Rows are points. Each table stands for the endless flat space through its points: a line for two points, a plane for three, and so on. The two share one point or none. Which?
In the rows, 128 means zero.

First:
[[148 119 134 122]
 [111 113 138 110]
 [112 103 134 106]]
Second (2 x 4):
[[136 135 160 112]
 [140 131 150 122]]
They share: no point

First:
[[111 120  98 136 144 134 135 133]
 [133 140 115 147 139 118 157 110]
 [101 118  87 135 145 138 127 140]]
Second:
[[135 139 116 139 149 124 136 119]
 [151 155 124 133 165 124 108 121]
 [111 123 108 147 121 118 180 127]]
They share: [127 131 112 142 141 124 150 118]

First, 3 rows:
[[158  86  96 103 148  98 146 150 158 135  99]
 [134  87 109 105 149 101 140 130 147 125  94]
 [166  88  93 101 150 100 145 157 161 136 103]]
Second:
[[119 137 136  67 164  87 120 129 142 120  78]
 [117  94 122  95 137 110 108 132 176 147 117]
 [122 129 132  75 167  95 123 127 136 112  82]]
They share: [126  99 120  99 161 117 123 125 140 110 104]

First (2 x 14):
[[109 158  89 151 140 156 114 130 118  91  94 152 162 173]
 [123 140  99 137 150 160 122 118 134  95 104 142 162 155]]
Second:
[[118 124 135 116 149 156 122 114 112  90 122 100 165 127]
 [126 128 119 118 157 164 124 106 130  92 116 118 161 139]
 [136 145  81 149 167 174 146 105 187 114 101 172 180 184]]
They share: no point

First, 4 rows:
[[131 101 136 140 150  97 137 180 145  77  86 122 140 137 169 143 120 124]
 [144  85 129 131 135 129 130 142 146  95 103 132 137 156 161 121 123 166]
 [173 101 112 157 165 111 162 139 136 118 129 158 122 112 154 160 131 147]
 [135  85 134 127 131 127 124 149 148  86  95 124 140 162 164 116 121 163]]
Second, 2 rows:
[[141 112 101 168 185  81 146 174 121  76 120 115 125  98 140 130 123 117]
 [161 107 136 143 145 111 156 144 151 106 115 155 120 128 175 170 133 147]]
They share: [153 109 122 153 161  99 152 156 139  94 117 139 122 116 161 154 129 135]

First, 4 rows:
[[153 118 111 168  90 126  82  97 129 108 166 153 109 108 106  92 130 144
   84  98 176 126 124 102]
 [125 160 149 184 122 118 122  87 125 122 130 133 129  84 124 138 102 134
  122 124 128 164 110  76]
 [129 173 155 147 111  93 118 120 115  91 124 165 103  77 102 145 130 117
  126 116 123 159 130 108]
 [117 199 177 138 129  93 130 136 105  99 112 159 121  78 118 164 136 108
  144 110 113 174 115 102]]
Second, 3 rows:
[[148 142 131 125  95 102 113 120 111  97 157 146 100 110  93 127 126 118
  103  94 144 158 121 119]
 [143 142 127 133  98  98 104 115 107  94 148 149 105 113  98 119 124 121
   94  98 148 157 127 122]
 [152 158 155 123  99 122 129 138 127 111 169 150 100  88  97 149 146 116
  139  86 138 150 101  97]]
They share: [137 158 143 147 108 110 102 123 115 102 142 159 115  97 112 125 140 125
 112  98 150 147 119 106]

First (3 x 24):
[[147  82 117 140 121 120 136  93 161 128 156 135 128 156 153 102 128 166
  169 146 126 143 116 172]
 [153 103 102 131 145  99 154 114 137 137 135 138 131 153 159 114 143 151
  154 134 111 149 113 154]
 [126 109  99 149 157  99 169 111 119 161 111 144 137 126 183  87 131 175
  178 110  99 131 134 172]]
Second, 3 rows:
[[169 106  97 157 146 107 142  89 123 131 147 131 120 146 144 120 144 147
  162 141 118 133  97 165]
 [148  85 115 133 137 101 154 113 144 146 144 143 144 146 153 102 126 159
  150 138 106 142 121 168]
 [172 117  89 158 146 112 136  83 124 119 145 125 106 154 148 128 156 144
  171 141 128 138  90 157]]
They share: [151  96 107 134 137 106 148 107 145 134 142 137 130 154 157 110 138 156
 159 138 116 147 114 160]

First (4 x 24):
[[ 84 126  64 119 146 109 169 127 104  70  96 162 157 145 177 110 127  74
  151 129 196 136 156 112]
 [106 147 101 111 145 101 171 126 147 100 139 153 123 144 151  93 134  99
  118 139 138 140 138 115]
 [114 162 130 107 146  91 151 109 164 130 180 156 103 151 117  98 151 116
   97 153 106 130 132 124]
 [118 174 134 105 146  99 137  99 150 134 196 168 101 167 105 114 163 116
   97 165 118 114 142 130]]
Second:
[[ 87 108  76  80 110  88 115  82 149  94 141 165 121 142 141  95  94  89
  139 123 148 112 126  73]
 [ 85 136 101 109 136 102 146 104 136 100 148 171 124 132 143 106 127 107
  138 141 153 115 140 104]
 [126 140  73 101 147  87 165 129 139  96 115 133 139 184 153  93 139  61
   99 129 144 164 142 123]]
They share: [ 99 144  97 113 146 100 160 118 134 100 138 159 130 148 147 104 139  95
 124 141 151 133 144 118]

First, 5 rows:
[[106 120 114 152 177 166 154 141  90 140 100 149  97 136  84 117 121 131
   98 148 131 145 118 140]
 [136 117 156 147 145 184 163 121  93 136  80 116 137 122  71 156 144 173
  161 178  82 185 119 122]
 [149 119 171 142 134 182 157 116  98 132  78 109 152 123  73 162 157 184
  174 177  71 194 122 116]
 [139 123 162 129 155 168 134 128 108 121 114 123 147 131 121 126 179 162
  114 119 115 160 143 117]
 [154 142 158 124 153 124  90 135 112 104  90 155 129 170  96 103 171 143
  100 114 111 139 132 118]]
Second (3 x 24):
[[125 125 139 149 149 155 146 140 103 136 120 130 130 140  97 121 157 152
  119 128 128 170 120 133]
 [117 135 138 184 131 138 145 164  82 128 154 126 135 162  73 127 160 143
  105 106 117 178 127 136]
 [133 129 141 151 153 149 132 140  97 136 124 146 136 152  97 125 143 138
   91 116 110 154 146 135]]
They share: [130 124 140 141 155 157 141 134 106 138 113 137 131 139 103 121 151 149
 112 129 124 162 128 133]
